Each row of a before or after table is a point. One or more steps were done to the points. Then noise was added and the rows were shuffled. The steps act on columns, c1 being the first. Name the steps. A step turns or swaps two columns, mirrors them in a line or flattens them onto one, adds a multiple of one to another, or multiplies or shifts one. Angles are multiples of 10 degrees, from the lower column toward the higher: turns from -170 to 170, lines from 10 to 170 but not 90. Use the fewest steps. Two steps may share a column if one is a turn and the other turns, adds or multiplies; they go together, in the order done. Otherwise the lowest column goes first.

Before, 14 rows:
[[ 4.4  0.7  2.0]
 [-1.1 -2.3  3.0]
 [ 3.0  4.8  1.0]
 [ 5.4  3.1  1.1]
 [ 3.9  7.5 -0.1]
 [-5.4  1.3  3.1]
 [ 1.8  3.5  4.3]
 [ 3.1 -2.8  6.2]
 [-3.6  3.7 -1.3]
 [-2.6 -1.9  5.5]
 [ 3.4 -2.0  6.2]
 [-3.4 -1.7  3.8]
 [-1.5  2.0  2.2]
 [ 1.4  4.0  2.1]]
After (14 x 3):
[[ 2.0  1.8 -1.2]
 [-3.3  1.4 -6.8]
 [-3.0  0.8 -6.6]
 [-0.6  5.0 -2.9]
 [-4.0  4.8 -0.2]
 [-3.7  2.5 -1.8]
 [-0.9  6.0  0.9]
 [ 5.7 -0.2 -2.4]
 [ 0.0  5.0 -0.3]
 [ 4.6  1.6  2.3]
 [ 3.3 -1.3 -4.3]
 [ 2.3 -0.8 -5.8]
 [-1.4  7.6  2.7]
 [ 0.3 -1.5 -3.6]]
Steps: turn c2 and c3 by 160 degrees; turn c1 and c2 by 160 degrees

Before:
[[-1.6 -0.9 -4.0  3.0  3.6 -3.9  2.4 -1.7 -1.1]
 [-1.8  0.2 -1.0  1.6  1.7 -2.9 -2.7 -2.3  5.4]
 [ 3.0 -1.4 -1.7  0.1 -0.8 -4.0 -6.4  1.1  1.3]
 [-0.3 -1.7  0.7 10.2  1.7 -3.8  2.4  2.4  1.7]
 [ 2.4  0.1 -9.0  5.2  3.4 -4.1  3.0 -1.4  1.5]
 [ 4.2 -1.7  0.4  4.1 -4.5 -3.4 -3.1 -2.3 -1.3]
 [ 2.4 -2.6 -3.8 -1.5  3.0  1.0  0.8  0.1  0.7]
 [ 1.1  3.0 -1.5  0.1  3.3 -0.9 -3.4  0.7 -1.0]
 [-2.2  1.7  0.2  7.8 -2.8 -4.3  2.7 12.5  1.7]
 [ 1.8 -1.4 -0.3  5.1  1.5  7.1  3.5  0.1  2.9]
 [ 2.3  6.9  0.4 -1.2 -2.0 -3.4  3.4 10.0  2.7]
 [ 1.0  2.2 -2.7  0.0 -7.5 -0.4  1.2  0.9  0.8]
 [ 3.7 -2.5  0.3  3.2  0.6 -2.7  4.1  6.2  2.2]]
After:
[[ 2.6 -2.8 -4.0 -1.7  1.9 -2.6  0.5 -6.4  0.7]
 [ 4.2 -0.2  0.6  4.2 -4.4  3.1 -3.0 -8.4 -1.2]
 [-1.7  0.4 -1.1  1.9 -2.0 -2.8 -2.8 -8.1  5.4]
 [ 0.0  1.3  0.4 10.6 -2.9 -3.2  2.0 -3.6  1.9]
 [ 3.6 -1.7  0.2  3.2 -2.1 -1.5  4.1 -0.1  1.6]
 [ 2.5  1.6 -9.0  5.2 -2.3 -4.8  3.3 -7.4  1.5]
 [ 2.7 -1.1 -1.7  0.0 -3.8 -1.1 -6.8 -4.4  0.9]
 [-1.4 -0.1 -3.8  3.2 -2.5 -5.1  2.3 -8.0 -1.1]
 [ 1.3  3.1 -1.6  0.2  0.1 -3.1 -3.1 -5.7 -1.2]
 [ 1.8  0.0 -0.3  5.2  7.2  1.5  3.2 -5.6  2.8]
 [ 1.5  2.2 -2.9 -0.4 -2.7  6.8  1.2 -5.0  1.0]
 [ 2.3  6.6  0.5 -0.8 -4.2  0.7  3.5  4.0  2.6]
 [-2.0  4.1  0.5  8.0 -5.1  1.0  2.6  6.5  1.5]]
Steps: add 0.3 times c4 to c2; turn c5 and c6 by -70 degrees; shift c8 by -6.0

Before:
[[-4.1  8.7  2.9  4.9 -1.0  2.8 -2.0  3.4  5.2 -2.5 -2.0  1.0  4.8  2.2]
 [-5.9  3.0  0.4  1.8 -0.9  3.5 -3.4 -0.6  1.8 -0.5 -2.2  2.6  8.3 -0.2]
 [ 3.1  1.3  2.8 -7.7  2.8 -3.3  2.9 -6.7 -2.7  3.4  5.9  3.4  1.2  2.1]
 [-4.0  3.0 -0.8  5.7 -3.8  6.9 -1.1  1.4  1.4 -2.6  1.3  1.1  1.7 -1.8]
 [-6.7  3.3  4.2  4.0 -1.7  1.2 -0.8  0.1  4.6  1.2 -1.8  0.3  1.9 -2.7]
 [-1.4 -2.7 -4.8 -4.7 -0.5 -2.4  3.5  0.5 -3.3 -2.2  2.2 -3.7 -0.2  0.4]
 [-4.7  5.6  0.0  2.7 -1.1  7.1  2.2 -0.6  3.0  1.0 -4.0 -1.3  4.3  0.4]
 [ 3.4 -0.9  3.3 -7.3  0.2 -1.1 -2.6 -1.7 -5.4  4.3  3.5 -2.8 -1.6  1.8]]
After:
[[ 3.8  1.0  1.5 -7.2  0.1 -1.3 -2.4  0.8 -7.8  4.4  3.7 -2.2 -3.8  1.8]
 [-4.7 -3.4  4.3  4.0 -1.5  1.2 -0.5 -4.9  4.7  1.3 -1.5  0.4 -1.0 -2.3]
 [-2.2 -5.7  2.7  2.5 -0.7  7.8  1.5 -4.3  1.9  1.5 -4.0 -1.7  3.7  0.5]
 [ 6.9 -0.2  2.9 -7.3  3.3 -3.5  2.8 -2.0 -0.6  3.6  5.8  3.1 -0.9  1.7]
 [-1.7  2.7 -3.5 -4.3 -0.3 -2.2  4.0 -0.8 -5.9 -2.2  2.5 -3.7  2.8  0.5]
 [-3.5 -3.3  0.9  5.2 -3.8  6.4 -0.6 -1.9  2.2 -2.2  1.3  1.2  2.1 -1.8]
 [-3.4 -3.2  6.2  2.6 -0.3  3.9 -3.0 -5.3  3.4 -0.1 -1.7  1.9  6.2 -0.1]
 [-5.7 -8.6  5.5  4.9 -1.0  2.5 -1.5 -1.2  5.6 -2.1 -1.8  1.6  1.4  2.5]]
Steps: turn c1 and c8 by 50 degrees; multiply c2 by -1; turn c3 and c13 by -40 degrees; add 0.7 times c12 to c9
